Rows are points. The window is the flat piece filled in between its corners: a triangle in 3 columns, a solid with four corners in 4, and so on. A path goes straight from each point to the next, and from the last back to the first. List the points from which the path goes on through the window.

Window (4 x 4):
[[ 26  -1   9 -46]
 [-47 -12  50  23]
 [-14   6 -32  -3]
 [-15  22   2   9]]
Path:
(1): [-36  13  34 -10]
(2): [-47  14  24  -2]
(3): [-2  3 12 23]
(4): [ 34  -8 -26  -5]
(5): [-10  35  -7 -44]
(6): [-60  23   9  12]
(7): [-38 -20  18  42]
(8): [ 26   3 -16  14]
(9): [-24  22 -16 -24]
(10): [-35  -7   0 -48]
(11): [12  0 58 26]
(12): [  7 -31  52  23]
(13): [-33  25  22 -35]
(14): [-42  19  -7 -32]
(15): [  1 -15  -9  35]
(16): [-17 -10  35  28]
Through the window after points: 2, 14

Window (6 x 6):
[[-17  23  27   4   5  60]
 [ 24 -19 -14 -12  32 -21]
 [ 29 -46 -23  -6  -5 -32]
 [-35   3 -12  -8   5  -8]
 [-11  39  12  47  20  15]
 [ 13  20   5   4   4 -36]]
Path:
(1): [ 4 33 -8 20  5 30]
(2): [ 45   8 -33   1 -34 -25]
(3): [  2 -56  -5  -1  32 -33]
(4): [ 15  -5  29   3  25 -11]
(5): [ 16  12 -17   4  10   3]
(6): [  2  29 -19   2   4  10]
(7): [-39  11  30   7  23 -10]
(8): [-3  8 18 31 14 11]
(9): [-11  32  -1  15  11  20]
(10): [ 29 -12 -39   9 -15 -24]
(11): [ 17 -60   6 -19  18 -29]
(12): [-20  19  35  38  25 -17]
Through the window after points: 8, 10, 12

Window (8 x 8):
[[ 30  42  14  42 -14 -41   0  23]
 [ -1  -3 -13   9  33   3  23 -36]
 [ 28  15 -12  -7   4   0 -40 -11]
 [ 41  33  -2 -15 -33  -5  22 -10]
 [ 17 -24  -2   5  37  10  35  15]
 [  0  16   6  -3 -27 -40  -5  41]
 [  0 -16   6  14   9  57  16  29]
 [ 38  12  27 -32  -1  29 -28 -59]]
Path:
(1): [ 13 -35  -2  13  -3  11  16  -6]
(2): [ 49 -15   8   9 -15 -10   7   4]
(3): [ -7  60  11  -6   6   3 -14  15]
(4): [ 29  33  10 -14  25   1  23   8]
(5): [24 -9 -6  5 -6  2 19  0]
(6): [ 31 -16 -17  -7 -50 -29   1   2]
(7): [ 27  27  17 -12  11  17   8 -15]
(8): [  8  35   4  12  -4 -25  -1  17]
(9): [ 24   5  11  17 -24 -32   2  25]
(10): [ 16 -46  -4  13   1  15   1 -24]
(11): [ 21  28   5 -23  12  19  -1  -8]
(12): [ 19  32   9  -6   4 -15 -18   9]
(13): [ 42  -1  -7  50 -26  -8   2 -17]
(14): [ 34   1   9  29 -18 -21  -8  -2]
(15): [ 18  46   9  21  -1 -22   8  22]
(16): [  9  13  -9   1  35   0  15 -17]
Through the window after points: 4, 6, 8, 12, 14, 16
